Each row is a point. A path goes straight from each point to the next, and from the last back to the first. The post is the endless flat space through its rows: a point in 2 columns, a line in 3, a plane in 4, and so on, so that a path can go around it. Count how often the path circles the post. Going back the other way cancels.

Post (2 x 3):
[[  6  23 -44]
 [ -2  -3  20]]
Path (14 x 3):
[[ 22 -25 -45]
 [ -9  -7   2]
 [-10  24 -16]
 [-13  23   6]
 [ -7  30 -60]
 [-24 -37   4]
 [  9 -13  13]
 [ 26  24 -25]
 [  9  22  25]
 [-35  51 -53]
 [-23   6 -16]
 [ -2  18   6]
 [ 11  15   3]
 [ 23  14 -31]]
Times around: 0

Post (3 x 4):
[[ 13   3   4   3]
 [  9  14  51  -8]
 [  0  -7 -44 -26]]
Path (22 x 4):
[[ 28  30  16 -28]
 [ 12  -1  27 -41]
 [ -1 -23   6 -33]
 [ -1  -2  27  -5]
 [-25  19 -12   3]
 [-14  17  -3 -52]
 [ 36  28 -12 -26]
 [ 60 -21 -19  11]
 [ -3 -21  38 -40]
 [-30 -15 -17  -6]
 [-28  33  23   2]
 [  7  34  15 -11]
 [ 28  16 -18 -29]
 [ 10  -9   4 -36]
 [  7 -16   3 -10]
 [ -9 -10 -10   8]
 [  5  28  28  27]
 [-17  15   1 -33]
 [-35  13  36   3]
 [ -6 -15   9   9]
 [-45  18   6 -28]
 [ 18  23 -15  14]]
Times around: 3

Post (7 x 8):
[[  2  -6  -4  24  19 -15 -10  -7]
 [-11  18  17 -60 -18 -41  -9   4]
 [ 11   1  22  -4 -20  26  22   7]
 [-14  -4 -19  16  31  -7 -58  19]
 [  5   0 -21  -2  18   0 -12   8]
 [ -1   3  16 -13  17   0  16  19]
 [ 12  -4   1  24  -3 -11  28  21]]
Path (9 x 8):
[[ 16   5  19   5  25 -25   3  21]
 [  4  14  14 -10 -12 -37  -2  -5]
 [-25  35  -3 -24  25   4 -23  23]
 [-19  -5   0  -1 -12  -8  -8   9]
 [ -9 -18  12  -8  10   3   8  25]
 [  7 -11   9   6  40  -4  19  19]
 [ 22   9   0  13  16 -22 -24  20]
 [  9  21  22  16   0   0 -14  -3]
 [ 11   4 -15   0  39 -10  -1   4]]
Times around: 1

Post (8 x 9):
[[ 14  58 -23 -29  57   1 -41  -6 -25]
 [  9  17  -7   5  60 -51  50   5  -6]
 [-22 -24 -38  18 -44   1 -53  -1  32]
 [  4 -39  30  33 -24   1 -30 -17  40]
 [ 13  13 -14 -19  49   2  31  32  17]
 [-12  -2 -50  26 -46  57 -60 -38 -28]
 [  7  39 -20 -49 -42 -29  54  33   3]
 [ 41   0 -28 -18  53 -20  10 -27  16]]
Path (9 x 9):
[[  6 -49 -48  -2 -47 -14  20 -12  15]
 [ 22  -1 -14  24  25  16  17  -9 -30]
 [-16  -1   1   5 -21 -21 -51  10 -25]
 [-10 -22  10  18  -8  41 -34 -38 -23]
 [-24   7  -5  -6  32  -5 -19  23  52]
 [  8  29 -36   3  -2  -7   8   2  43]
 [ 23   2  -6   6 -34 -40 -24  -2  51]
 [-14  -3 -42  22 -53  30  37   0   7]
 [-10 -14 -53 -14  10   9 -26 -10  25]]
Times around: 0

Post (11 x 12):
[[-21 -27   8   0 -32  41   4 -44 -25 -10 -27  25]
 [-17  -8  -6  45 -12  18 -21 -55 -29  27  -4  -6]
 [ -3  -4  18  32  -5   6 -12 -15 -28 -19 -10  18]
 [-10  20 -35 -41  13  25 -15  25 -17  28   1  -7]
 [ -7 -23  24  27   5  60   4 -41  19  -3 -36  43]
 [  2   8 -21 -37  -1 -10  23  18  28   2 -10  11]
 [ 11   1 -21 -14  24  -8  11  -4  -8  16 -18  48]
 [  5  12 -32 -41  16  20 -12   5  -1  15 -56 -14]
 [ -8   4  31  22 -14  20   3 -38 -47  40 -10 -12]
 [  5  16 -14  36  25  -7  36 -21 -56  -6  11 -25]
 [  8  11 -11 -39  36  -3  -1 -24  12 -16  -6  26]]
Path (16 x 12):
[[-15   5 -27  17   9 -20  41 -13  -9  27 -33  -1]
 [ -9  -6 -20 -25  32  -8   3 -18 -34   4 -40 -13]
 [  0 -26 -33 -12  32  41 -28 -10 -25 -36 -28  31]
 [  9  -8 -27  21   7  21   1 -32 -38  -2 -11  12]
 [ 12  28   0 -32  22  13   4 -20 -17  50   7  36]
 [-18  22   4   6 -46   1   6  -2   6   1 -52  -9]
 [-34   9 -11  -1   4  19  -4 -21 -11   2 -21  25]
 [-10   6 -16   1  25  -6  -3 -26 -17  30 -18  -4]
 [-11 -30  -3   5  16  35 -10  -2 -45  -7 -22  16]
 [ 15 -15   5   4  -7 -26   5 -53 -25  -6  13  -7]
 [ 37  21  17  -4  14  19  11 -32  -5 -31 -25  20]
 [ 17  26  -1  -5  36  -4   2 -22   5  -8 -16   5]
 [-10  32  -1 -31   5  28  11 -20  13   1 -12  -9]
 [ -6  -4  -4  10   2  54  19 -36 -32  11 -26  22]
 [-22  26   2   0  -4  24 -11 -28 -35 -10 -18   2]
 [-14  28   2  29  19  25  -3 -25 -28   3 -20   2]]
Times around: 2

Post (13 x 14):
[[ 14  -9  22  30  13   4 -41  11   4   8 -46 -37  35  25]
 [ 17 -44 -28  29  10 -20 -24  29  12  11   1 -19  -8  60]
 [ -6  12  29  -8  -6 -18  32   1 -23  10  27   0   3  -3]
 [  7 -14 -15  18 -14  15 -16 -13  11  15  23 -24   2  28]
 [ -9   1  16  -8 -19   5  31 -26 -18 -21  -2  35   5  -8]
 [  9 -34  -8  38  28  -6 -31  13  37   0 -13 -46   3  13]
 [-22   9  20  13 -14  18  18   3 -41   6   1  26 -22 -15]
 [ -5  -6  25  40   2  16 -21  40  18  -2  -3  -4  42   5]
 [ -3  -7  -8 -16   2  22  32   1 -33 -12  14  -6   9  -6]
 [-14 -11 -17 -20 -20  -8  11 -13 -35  17  17  14  14 -31]
 [  1   0 -27 -30   4   8   0   6  22  22   0  -6  -5  17]
 [ -2 -12  12 -31  13  13 -11 -14 -28   4  24  23   2 -16]
 [ -5  -1   7 -36 -32  -1  -6   5 -18 -14  15  -2 -10 -17]]
Path (21 x 14):
[[  4 -20  20  24   0   3 -26  10   0  13   3 -17  13  14]
 [ 12 -18  -4  12  20  23   0   6 -31  25  16   6  12 -20]
 [  9  16   7 -15   9  22  10   5 -22  -9 -22   1   4   6]
 [  5  -6   4 -16  12 -10 -35   5  22 -15  15 -10   3  -2]
 [-19  -3   1 -15   6  10  -4  17 -13  16  31  17   4  10]
 [ -5  -2  -4 -10   8 -13  -5  -5 -13   0  -4  -2   2  10]
 [ 11  -2 -18  22 -22  -1  -9  20   7 -14   2   8  -3  -3]
 [ 23  -7  15  23 -18 -14  -9   5  -6   5 -13 -13   7  25]
 [  9 -28 -13   5   0  31 -21  25 -12  22   1  -5  32  26]
 [-17 -17  16 -27   1  16  23  18  17   1   0   8   6   8]
 [  9  -6   0  -2  22  41   3   9   0   6   3  -7   4  16]
 [  0 -18  -8  17 -14 -13 -10   0  -9  12  -5  19  15 -14]
 [  0 -10 -14  19  23 -24  11  27 -29   2   9   7   2  23]
 [ -6  -3  -1  -3  13  10  -2  -8  27 -29   1 -31   3  12]
 [-11 -29  -3 -36  17 -14  26 -11 -14 -16 -12 -22  12  11]
 [  3 -49  16 -24  17   3   4  -7  25 -18  -6   4   5   7]
 [ 15 -23  22  21  -3  -2  14  31  13 -16  37  -4  -6   5]
 [ 14  -8 -10  14 -12  -8 -11  20  -6  18  14 -20  -2  14]
 [ -2   0  -9   7  29  -8 -16 -20  -1  -1   5 -24   2 -27]
 [-25  -9 -15   7  -7  -6  -5  -4 -11 -16 -15  -7  21  -7]
 [-23   4   6   7 -25  20   1  -6  -8  27   0 -11   1  37]]
Times around: 2

Post (17 x 18):
[[-22   1  29  12   6  20  -8   2  -1  -9 -12   9 -12 -12  14   8   1  14]
 [ -8  -8   7  -3  -2   7   4   9   0  11  -7  -3  -2   1  13  10  20  16]
 [  3  22   1 -24 -20   4 -25   5  18  -1  -5 -10   8   2 -24 -20 -13 -13]
 [  5  13  21  17  21  13  -1  -1  -7  16   9 -15   0  -4 -11   9   3  22]
 [ 17 -24  -1  -5 -16 -10 -28   0  -5 -16  -8   5  15  12 -13  -4  -5 -14]
 [  7   6 -16 -13  29  15  25 -17 -29  15 -24  19 -22 -12  -9  -9  -6   1]
 [ -3 -22  -6 -13   0   5 -20  23  -8   1  10   3  21   7   0  -5 -25 -17]
 [ -8 -15 -16  -9 -15  -3 -27  -8  -1  -6   7  -2  -7  -3 -14   6  -7   1]
 [  7  10 -41  -5  42  -9  11 -13 -10  -2  -5   5 -38   4 -11 -20  -1  -8]
 [ -5   5  26   6   8   4  24   1  15   4   4   6 -10 -10  -2  18  -1  12]
 [ -1  -1  21   6  -3  -7   0  26  -8  -4 -11   8 -22   2  -6  10  -8  28]
 [-18 -10   0 -12   4   3 -12   0 -10   5  -7 -11   2  31 -20  -5 -14  -5]
 [ 13  -6 -34 -12  23  22   7  -3   8 -10 -19   4 -37  10 -12  -8  -7   7]
 [-10 -16  -5 -17 -24 -10  -2   1  -1 -26   9  -6  23   8 -13 -26 -15   5]
 [ -7  13 -26  11  12  29  24   0 -19  -6 -12  -4 -24  -1 -19   4  -1  -8]
 [  3 -10  -1  -6 -24  -3 -26  -6  -9  -2  12   8  -2  17   8  -8 -12 -10]
 [  8 -20 -13  -6 -17  -9 -20  -3  -4  -1 -25 -25   7   8   7  -9 -26  -7]]
Path (24 x 18):
[[-28 -25 -24   5 -18   7   7  -1  18   1  -8 -22   4  14   2  14 -11  -1]
 [-25 -16 -12 -16 -14  36  12  15  28 -10 -59 -12   1   1  13  20  -8  -5]
 [ -1 -23 -16  -7  19   7  -9   2  10  21 -13 -33  -4  10  -6  28  -8  -7]
 [  5   4  -1  -3 -10  15  18  19  16 -37  -5  -9 -29   0   1 -35   9  20]
 [ 20 -10 -24 -18 -11  10  13  30  23   1 -19  -1  12   7 -22 -29 -17   0]
 [ 12   4  -8 -15 -25 -16 -10 -21  14 -40 -25   8  10  -2  -9 -46  -5   2]
 [  6 -13 -43   3 -12  -4  -8  -3  14 -27  -1 -10   6 -14  -6  -1 -12  11]
 [  0 -18 -18 -16   7 -20  19  -7 -12  -5  -6 -38   9   4 -16  -2 -28  13]
 [ -5 -12 -14 -33 -32  20  -5  -7   2 -40   1  30 -38  13  -2 -30   0 -23]
 [  5 -26   3  -9  -5 -17  -7  25 -40   7  -1  21 -10 -12 -16  14  -6   2]
 [ 11 -17  -1 -16   1   2  -3   1  12   6  -8  -5   2  -8 -43   5  -7   4]
 [-20  -6 -16 -12 -11  36  59  31   9  15   6   5  21 -17   4   1 -11   5]
 [-15   0 -16  -5 -23  13   7 -10  12  -8  -2  -8   7   8  -1  14  10   3]
 [-12 -19  -8  -1   3  -3   0 -45  -8 -26 -18 -15   1 -16  12  14  -1 -25]
 [  9  -6   1  -3  -7   9  14  15 -19   4  12 -16 -27  20 -12  -5 -20  -2]
 [  6 -10 -12   3 -14 -21 -12  11 -36 -50  -7  27 -32  -8 -10 -28 -12  -2]
 [ -1  14  10   5 -18 -31 -41   6  20  -1   4  -4 -22 -28 -11 -16   8   5]
 [-14  12 -30  35  20  16 -10 -10  12 -28  23 -26   1   7 -23  -7   9  -8]
 [-22  30  -8 -10 -30   8 -30 -33  21  -9  35 -13   2  -4 -27  10  11   2]
 [ -2  15  11 -26  17  29   6  -8  27  -9  13  11  -1  27 -60  16   0   8]
 [-35 -18 -19 -16  12  -1  22 -18 -26 -24 -28   4 -20  21  15  -8 -20  31]
 [ -7 -11   2 -11 -29  28  21   7 -21 -19 -28 -16  44 -14   7 -17   7  -2]
 [-25 -15  13 -10 -26  11  -9 -14 -36 -13 -19  -5 -17   2 -26  -9   1   8]
 [-12 -23   0   0   8  -4   3   8  -7   6   0 -26   0  23 -16  -4 -17  11]]
Times around: 4
